Each row is a point. A path goes straight from each point to the next, and from the last back to the first. The post is the endless flat space through its rows: a point in 2 columns, a line in 3, a plane in 4, and so on, so that a path can go around it. How many times does the path go around the post? Going back the other way cancels.

Post, 2 rows:
[[-51  12 -36]
 [  9 -26 -14]]
Path (8 x 3):
[[-23   8  10]
 [  7  36 -10]
 [ 12  -5 -61]
 [-45  20 -95]
 [ 46  -5 -17]
 [-31  49  -3]
 [-28 -16  -5]
 [-53 -41  -4]]
Times around: 0

Post, 10 rows:
[[ -4   3   9  74  13  17 -26 -11  52  11  14]
 [-30   4 -31   9   0  26 -63 -14  60 -25  11]
 [-39  -1   0  42 -30  70  50   4  -6  38 -32]
 [ 16  13  25  -4 -25  30  -3   3 -38   8 -16]
 [ 54  15 -40 -31  26 -44  62  -1 -35 -37  10]
 [ 24 -12  -8 -32  73 -12  41  -8 -24  11   8]
 [-10  -3  24  48  -5  50 -19  55  24  34 -71]
 [  1  32  -1  28   0  69  13  55 -56  -6   5]
 [-44   2  13  25 -13 -15 -53  46  67   2  22]
 [ 10   0 -57  -2  40 -79  10 -41  -1  57  -5]]
Path, 13 rows:
[[ 41   3  -2  89  35  31   4 -31 -45 -47  68]
 [  4 -50 -53  19  20  52  15 -35   0  -2 -66]
 [  4 -25 -21  25  35   7  37 -19  11  37  -7]
 [ 54 -27  21  45  59  20  47  69 -19 -45 -44]
 [-95   0  13 -18  30 -14  62  48 -26  51  25]
 [  9  46   8  26 -22  24  19  37  26  10 -94]
 [ 56  -8  10  -1  71  22  25 -12  53 -21 -12]
 [-42   4 -31   7 -20  54  40  23 -12  30  18]
 [ 29  50 -32  29 -13  -7 -29  -4  41  23  23]
 [-31  35   5  57  43  53 -28 -74  37  48  30]
 [-15  54  -3  65  23 -34  13  50  56  47  38]
 [  1  16 -26 -27   2  62 -35  17  18  14  37]
 [ 52 -32   2  14 -16  37 -12  -3   9 -37  11]]
Times around: 1
